Each point is reached from the start by the listed moves, each made once or not at all, plus a little noise. Is the number of moves made odd or even? Then give how often each move was made.

Moves:
(1): [ 18.3 -20.3  14.7]
(2): [-8.7 10.7 27.4]
Start: [ 8.4  5.7 -8.7]
Points:
[ 25.1 -15.7   5.2] => odd (1, 0)
[14.1  7.4 -7.2] => even (0, 0)

Moves:
(1): [11.2 -0.5  3.3  8.7  7.7 10.6]
(2): [-3.4  6.2  7.0 10.4 -9.5  2.5]
(3): [-12.0  -3.8  -3.7   3.1   3.1  -0.8]
(4): [  4.5 -15.5  -4.2   7.0 -22.1  12.6]
(5): [  4.2   9.8 -12.4   4.6   0.8   3.8]
(6): [  8.6   6.9  13.7 -16.7  -2.2  23.0]
Start: [-1.5 17.3 -9.8  3.7 -4.6 -4.4]
Points:
[ -0.5  29.8 -15.8  28.6  -2.5  13.8] => even (1, 1, 1, 0, 1, 0)
[-17.8  20.2  -4.3  17.4 -10.4  -4.2] => even (0, 1, 1, 0, 0, 0)
[ 23.4  23.7  -0.8  17.2 -29.1  47.4] => odd (1, 1, 0, 1, 1, 1)
[ -5.4  36.6  -5.3   4.0 -12.3  22.8] => even (0, 1, 1, 0, 1, 1)
[ 11.8   9.9  -0.1  -4.9 -29.7  31.3] => even (0, 0, 0, 1, 0, 1)

Moves:
(1): [ 18.1   4.1  22.5 -15.0   9.6   0.3   0.2  -3.6  -7.7   1.6   1.0 -10.8]
(2): [-15.5   7.0   3.5  -2.7  -1.1   4.5  -8.7  -2.7   4.4   7.0   1.5  -2.1]
(3): [  1.0  -9.6  17.9  -2.1  10.1   9.1  -2.2   2.9 -13.2  19.9 -12.0   2.6]
(4): [-9.2 -2.0  8.0 15.4  4.3 -0.7 15.3 -7.8  3.7 -2.0  7.2  0.9]
(5): [ -0.1   2.9 -16.8   0.2  22.6  -7.6 -10.1   7.0  -1.8  -9.7   3.1  -3.0]
(6): [  7.1  -3.4  -5.3   9.1  -0.1  19.8   2.4 -19.8   7.2   1.2   0.6   4.7]
(7): [ -6.1 -11.2   7.1 -19.3   3.7 -11.6   3.0   8.0  20.5   8.9  16.3   7.6]
(8): [  1.6   7.4 -15.3  -5.8  -0.5  14.7   8.0  11.4   0.9   2.4   2.3  -3.0]
(9): [ -9.0   3.3  21.2   8.5  16.0  16.8 -19.3  15.2  23.5 -13.0  -6.3   9.8]
(10): [10.1  0.3 -5.2 10.9  2.3 -3.3 -9.3  2.0  1.8  9.9 -0.3 -6.7]
(11): [  4.6   4.1   3.4  10.6   4.3  -5.2  -9.9   0.3 -18.4 -14.3  18.2   3.4]
(12): [10.3 14.3 11.7  0.6 12.4 -7.6  5.0 -5.5 -2.9 -0.5  4.8 12.1]
Start: [ -1.0  17.5  -1.3  10.6   5.3  -2.9 -10.1   0.1  -0.4 -11.2   1.7  -5.3]
Points:
[  7.0  -3.1  23.1  35.9  31.7   5.8 -12.5 -16.6   3.1  11.0  33.7   7.0] => even (0, 0, 1, 1, 0, 1, 1, 0, 0, 1, 1, 0)
[-15.0  12.9  42.4  -3.0  70.2  43.2 -24.4  12.0  37.4   5.5  14.6   4.6] => odd (1, 1, 1, 1, 1, 1, 1, 1, 1, 0, 0, 0)
[ 14.6  22.4  40.0   5.8  70.6  -2.5 -16.8 -18.3  12.2  24.3  23.8   1.0] => odd (1, 1, 1, 1, 1, 1, 1, 0, 0, 1, 0, 1)
[ 33.5  32.5  20.6 -16.1  30.6  -9.0  -3.3  11.0  11.2  11.1  25.3  -6.0] => odd (1, 0, 0, 0, 0, 0, 1, 1, 0, 1, 0, 1)

Moves:
(1): [ -1.3  -4.2  15.0  -1.7  -0.8   4.4  -9.4  -6.8  -1.4 -15.3  -2.5  -2.8
   6.3 -14.1   1.7   7.4  -2.7  10.8   7.6   5.7  -6.5]
(2): [  6.0  19.5   1.8  -9.5  -4.7  -7.4  -9.8 -12.0 -13.3 -12.9  -5.6  -6.3
  13.9  -8.1   6.0   7.8   0.5   8.1  -5.6   4.3  -2.0]
(3): [ 6.2 -7.0 -7.2  6.1 -4.7 -3.9  3.5 -3.9  1.7  8.0  0.1  3.1  2.9 -1.2
  1.0  2.0  5.7 -6.3 -5.3 -0.7  2.4]
(4): [-12.4   6.9   3.2  -0.6  -3.8 -13.0  -5.8   1.7  -6.7  -1.2  -6.0  -3.4
   3.0  13.0 -10.7  12.1   0.6  21.4   3.0 -14.1  12.7]
(5): [-13.2   5.2   1.8  -8.5   2.7  11.4  -2.1 -10.3  -6.9   9.2  -8.0  -4.0
   5.6  -5.1 -11.5  18.7  -4.3  10.1   2.4   8.2  -5.5]
(6): [ 4.6 -4.9 -2.9  8.9 -4.1  2.5  0.3  9.5 -3.3  0.8 -3.6 -1.2  6.7 -1.3
  0.0 -0.6 -2.6 -6.3  4.5  1.0  2.4]
(7): [  9.5   5.4  -9.4  -0.6  -0.4   1.5  -2.0  -3.8  -3.1 -10.8  -5.1  -6.3
  -4.4  -1.8  -4.4  19.5  -4.5  13.8  -7.9  15.1   1.7]
(8): [ -7.8   0.6  -1.1   3.6  -5.8   3.7  -5.8   6.9   4.0   9.7  -0.8   5.8
   2.7   4.3  11.9   2.7   1.4  -3.0 -11.1   5.5  -5.0]
(9): [ 2.3  5.8 -9.8 -0.5  6.7 -1.9  0.9 -1.2  7.8 -2.9 -6.3  0.1  4.7  6.6
  3.5  8.7  2.6 -5.2  3.2  6.0 -1.8]
(10): [ -5.8  -2.7  -8.7   2.9 -13.9  -1.9   2.9  -5.8  -3.4 -11.0   0.9  12.6
   5.5 -10.0  -0.4   1.4  -9.7  -3.0   5.7  11.8  -2.9]
(11): [ -1.1  -0.1 -15.8   2.5   2.7   1.5  -9.4   2.0  -0.4   7.5  15.1   6.3
   4.0 -13.5  -5.4   4.0  -5.4   8.0   7.1   8.3  -1.7]
(12): [ -0.3  -7.9  -3.0   5.6   1.5  -5.1  14.7  15.6  -2.2   4.9   4.3   8.6
  11.2   3.7   1.1 -11.6   2.3   4.1   0.3  -7.2  10.5]
(13): [  0.4   2.0  -9.0  -4.4 -12.4 -16.1   3.7  12.7 -12.8  -6.2  -5.6   2.0
   4.0 -19.5  -2.6  -3.6  15.5  -2.3   4.0  12.3  -7.0]
(14): [  2.2   9.0  -8.3  -8.7  -3.4 -11.0  -5.9   8.4  12.1  28.2 -16.0   2.5
   4.5  11.2 -12.2  -3.6  -7.5  13.5  -3.9 -14.5  20.2]
(15): [ -3.3   2.9  -2.1  13.3 -18.3  -8.6  -2.6  -5.3   7.6 -13.8  -3.0 -17.0
  13.6  -0.5   4.2 -10.3  -7.6  -5.8 -10.6  16.1  -0.2]
(16): [ -7.6  -1.7  10.0  -8.0 -12.0  -7.9  -6.4  18.2   2.3  -3.9   4.7  -2.6
  13.7  -1.7  -3.1   6.6 -10.5  -9.4 -15.6   3.1  -1.1]
(17): [  9.5  -4.6 -15.9  -0.1  12.7   6.6  -2.0 -10.9   2.9  -7.6 -10.8  -6.8
  -7.2   8.1   6.1  -0.5  -1.2  -6.3 -14.8  -8.1  -9.5]
(18): [ -2.8  -5.3   6.2 -11.6  -6.5   9.2   4.8  12.5  -1.3  -5.8  10.2   1.5
  -2.6  -4.9  -0.6  -5.4  14.5   4.8  13.5 -16.4   5.0]
(19): [  8.5  -9.9  14.0  -9.6   8.9  21.6  -2.5 -11.2 -14.6  -5.6  14.4   2.5
  -3.5  10.1  -9.1  -1.7   4.6   8.5   9.5  10.4 -18.9]
(20): [ -8.8   5.7   2.5   9.0   4.5   7.8  -3.4   7.4  10.3  15.2  -5.6   8.1
   2.4  10.0 -20.1  -1.8   5.0   5.9  -7.4  -6.1  24.7]
Start: [  2.2  -3.5 -10.7  -3.8  -5.1 -13.4  -3.9  -1.4  -4.7  -2.2   1.0  22.9
  10.0 -14.3 -10.4  11.8 -16.3  -0.6  -4.1  -4.0 -15.0]
Points:
[-21.9  19.6 -26.9 -28.7 -51.9 -28.1 -41.7  48.3 -22.0  11.9  -2.4  49.5
  69.1 -14.6 -53.3  34.4  -8.7  43.6   2.5   5.8  10.2] => odd (0, 1, 0, 1, 0, 1, 0, 1, 1, 1, 1, 0, 1, 1, 0, 1, 0, 1, 1, 1)
[  4.6   0.0 -55.5  -3.8 -25.8 -22.8 -18.6  20.6   2.7  10.6 -19.4   6.1
  56.2 -16.7 -37.8  34.2 -56.2  20.1 -38.3  17.6  -1.0] => odd (0, 0, 0, 0, 1, 1, 1, 0, 0, 0, 1, 1, 0, 1, 1, 1, 1, 0, 0, 0)
[-20.5  14.1 -51.7  22.3 -45.3 -45.0 -20.4  24.3   4.8  12.4 -51.0  24.9
  46.0   1.8 -33.2   7.2 -20.8  13.0 -35.5  -3.3  19.2] => odd (0, 0, 0, 1, 0, 1, 0, 1, 0, 1, 0, 0, 1, 1, 1, 0, 1, 0, 0, 1)
[-27.2  20.3 -21.2  -8.7 -64.3 -31.7 -38.8  27.0  -2.8 -37.0   3.8  29.4
  77.6 -66.2 -13.4  26.7 -12.8   9.9 -12.2  47.5 -14.2] => odd (1, 1, 0, 0, 0, 0, 0, 1, 1, 1, 1, 0, 1, 0, 1, 1, 0, 1, 0, 1)

Moves:
(1): [14.2 -8.9 -7.4 -4.7 13.6  4.7 -5.3  8.2 -6.4  2.0 -9.3 -1.0  5.2  1.8
 13.8 -6.4 -6.4  5.1  4.6  3.2 -2.1 -1.3 -6.1  9.2 -5.3 11.4]
(2): [  0.4  -0.5  -1.2   3.4  -8.1  -0.7  -2.0  -0.8   1.8  -8.6  -6.5  -5.2
 -15.8   5.1   5.0  -1.3   3.0   9.6  -4.0  -3.6  -6.3 -10.1   3.8   0.5
   5.4  -7.7]
(3): [ -0.1   3.2   3.8   1.1   7.8  -0.6  -3.0   5.7   1.1 -13.9  -3.3  -8.0
  -4.2   4.7  -3.3 -12.2   3.6   5.4   2.4  -0.2  11.1   5.3  -1.5  -2.8
   2.3   8.4]
(4): [ -5.7  -4.6  -6.4  -8.2  -9.1  -0.6  10.3  -2.9  -5.6   0.0   3.9  -0.1
  -7.3  -3.1  -8.1  14.0  -6.0 -15.4   8.3  -3.0   3.3  -6.3  -3.0   9.5
   0.0  -7.0]
(5): [ -2.7 -12.5  -1.7  -0.9   4.2   2.0  -4.0  19.3  -8.9   4.5 -15.8  -3.7
   5.7  -3.7  -6.2  -7.4  -5.5  -6.2   2.5   3.4  -9.9   2.4  -3.5 -14.1
  11.4  -1.3]
(6): [-13.4 -12.2  -2.0   5.7   6.6  -2.1  -6.5   0.9  -9.1  -2.0  -0.1  -2.8
  -6.3  -6.8   5.3   4.0  10.0  -3.6   9.0   5.3   6.8  -7.2   2.5  -4.2
  -7.9  -3.4]
(7): [-8.8 -0.7 -4.9  6.3  3.3  1.9 -1.7 14.0  4.1  3.9  4.6  2.5 -5.1 11.3
 -6.7 -0.6  8.8 -4.4 -4.7  3.9 -5.2  9.6  2.1  6.7 10.5 -0.4]
(8): [ 18.8 -14.3   6.3   2.3  26.8 -20.7   5.4  14.4  -5.7  -3.5  16.6   0.3
  15.9 -11.3  -1.3  -5.3  10.6  -2.4  -8.2   9.3  10.2   4.5   6.0  -4.6
   1.5   1.5]
(9): [  6.2   5.6   3.5   4.8  -4.9   0.9  -5.0  -0.5  -6.0  -0.4   6.5  -5.7
   0.2   3.5   3.6  17.5   0.1   1.5   1.6   1.7   7.2   3.0 -12.2  -7.0
   6.1   6.3]
(10): [ -1.0  -5.7   1.8   5.7  19.3 -11.2  24.3  11.5   6.9  12.5  -1.2  -5.8
   1.3  13.5  16.0  -1.4 -12.9  -8.0  -3.3   7.9   3.5   4.5   4.1 -22.2
   3.9  11.8]
(11): [  0.7   2.5  -5.6   5.3  -3.0   4.2   1.9 -12.7  -4.3 -14.6  -8.1 -15.5
   3.3  -7.6   0.9 -13.4 -13.5  -2.5 -10.0   9.6 -15.1 -11.0   7.4  -0.3
   3.1  13.3]
(12): [ -1.1  -4.8   7.6  -7.3  -5.4 -10.9   2.1   9.7   2.5  -2.1   3.5  -0.8
  -3.0  -1.3   7.0  -4.0  -1.4  -1.6   2.0   1.0  -2.8  -9.3  -0.1  -2.5
  -4.8   9.4]
(13): [ 12.6  -3.7   8.3   0.2  -1.6   2.1   4.0  -1.3  -1.1 -11.2  -2.4  11.9
   0.6  -5.1  -1.7   5.3   1.9  -5.4  -6.2  -3.5 -10.2  20.2  -2.5  -4.0
  -6.6  10.6]
(14): [ -4.9   5.3 -11.4  -2.3  -4.6   6.8  13.7   6.0 -10.8   2.4   3.6  -1.3
   4.3 -13.4  -7.5  -9.8  -3.0   6.9   2.8   4.0   7.3  -9.2  -1.6   2.6
   2.1  -2.6]
(15): [ 11.9   7.2   0.8  16.1  29.4  -2.3   3.7   4.4 -10.9  -7.6  -1.1  13.7
   8.3  -1.9   0.4   4.8  -2.4  -2.3  20.2   2.4   4.4  -1.8  15.4  -8.5
   4.7   3.8]
(16): [  0.4  -3.4   0.5   2.6 -13.7  -1.8   8.4  -6.0   0.8   9.7  -5.6   1.1
   5.9   4.2  16.7  -2.3  -2.6   0.2   4.4   8.0  -4.9  -1.2  12.8   6.7
   2.4   0.9]
(17): [-17.4   9.0   7.2  -4.7 -16.2 -16.7   3.0  -4.7 -10.7  -9.4  -4.0  -3.7
 -10.6  -9.7  -0.9   3.0  -8.1   0.5 -19.8 -12.8   7.7  11.7  -6.9   7.4
   8.5   9.7]
(18): [ 11.4  -2.1   0.2   9.3  -6.2 -13.5   7.1   4.3 -10.4 -10.6  -7.7  -2.5
   1.6   7.5 -11.8   7.7   2.8   3.9  21.5   0.4  -7.5  -2.4  -9.2  -4.8
  -3.6  -1.4]
(19): [ -2.7 -10.6   1.3   4.1  10.4  18.1   6.1   3.7 -15.8  -8.6   5.7  -0.8
   8.4  -3.1   2.8  -2.4   2.2  -1.2  -0.1  -9.5 -15.6   5.5   9.3  -4.3
   8.3  -3.7]
(20): [  4.4  -2.4 -11.3   2.3   2.4 -20.6  -6.0  -0.8  -8.6  -1.8  -0.6   0.3
  -3.1  -3.8   9.1  -4.2   8.6 -15.7   8.5  -6.7 -13.7  -0.3  -5.2   4.2
  -4.2   4.2]
(21): [-10.1  -9.5   0.7   1.5   5.3   3.4   2.3  -0.1  -5.2 -10.5   6.6   8.5
  10.7   3.0   4.8  -0.1 -12.9 -23.4  -3.3  12.9  -5.7   1.3 -10.6  -9.2
 -16.4 -13.5]
(22): [ -0.3  -5.8   7.9  12.5  10.2   1.0   3.0  -7.2   7.7  -9.0   1.6   8.4
  -6.5  -4.5   5.4  -3.3   1.5  -2.9   6.8   1.4   4.3 -13.6  -9.4  -6.3
   6.0   8.4]
(23): [ -0.5   0.3   0.9  -3.9  17.2   6.3   6.3 -20.2 -10.4 -12.8   9.3   1.9
  -7.2   4.1   8.9   5.6   1.1   3.9  -3.9   1.5 -18.3   4.0   0.9   6.4
  10.9  -2.6]
(24): [ -4.8   2.5  13.5  -1.1  -6.9   3.1  -5.1  -7.6 -10.1   7.4   5.2  -0.2
  -4.4  11.1  -5.1   1.1  -6.5 -14.2   0.3  -0.7  -1.7  -1.0   1.6  -7.4
   3.9   0.8]
Start: [  4.9   6.5  -0.7  -7.9   0.4  10.7  -1.2 -14.7   7.7  -2.4  -9.3  -7.6
  -1.9  -2.9  -9.4   6.4 -11.2   0.0   1.3   7.7  21.7   6.2  -7.2  -3.1
  -6.4  -0.4]
Points:
[-34.1 -10.2  19.9  20.4  40.3  14.4  19.5  -9.3 -69.0 -61.8   3.1  15.4
 -22.6 -13.6 -20.2  29.5 -31.3 -62.1  18.9  21.7  21.1  22.4 -34.5 -34.9
  28.3  15.5] => even (0, 0, 1, 1, 1, 1, 1, 0, 1, 0, 0, 0, 1, 1, 1, 0, 1, 0, 0, 0, 1, 1, 1, 1)
[-22.7 -33.5  20.5   3.5  17.5 -11.9 -12.6  -6.5 -42.9 -58.7 -10.9 -13.1
 -30.7  -6.9  36.5 -20.3 -15.8 -42.1   8.4   0.7   2.4 -12.6 -30.4 -18.2
  -9.5  24.8] => odd (1, 1, 1, 0, 0, 1, 0, 0, 0, 0, 0, 1, 0, 0, 0, 0, 1, 0, 1, 1, 1, 1, 0, 1)
[-25.9 -21.0  21.6  19.3  32.0  34.5  28.9 -25.6 -85.8 -67.1   2.9  13.9
 -20.7 -25.8  -1.4  36.7 -35.5 -52.3  15.2   8.0  -4.1   6.5 -22.0 -42.8
  29.7  -2.3] => even (0, 1, 0, 1, 1, 1, 0, 0, 1, 0, 0, 0, 1, 1, 1, 0, 1, 0, 1, 0, 1, 1, 1, 1)
[ 27.9 -30.7   5.8  38.5  66.0 -18.1  52.0 -26.2 -58.2 -70.3   0.8  -4.8
 -12.5 -11.3  29.5  38.0 -18.7 -49.2  57.8  17.5 -32.7  -9.0  -9.6 -47.1
   8.9  48.3] => odd (0, 0, 0, 1, 0, 1, 0, 0, 1, 1, 1, 1, 1, 0, 1, 0, 0, 1, 1, 1, 0, 1, 1, 0)
[ -8.3 -23.2   8.5   4.9  33.4 -11.5  31.7   0.0 -52.3 -42.2  -9.4 -13.1
 -10.0  -3.6  32.4 -12.1 -59.1 -66.4 -20.2  35.4 -32.5  15.2 -47.6 -40.1
  20.8  64.5] => odd (1, 0, 0, 0, 1, 0, 1, 0, 1, 1, 1, 1, 1, 1, 0, 0, 1, 0, 0, 1, 1, 1, 1, 1)
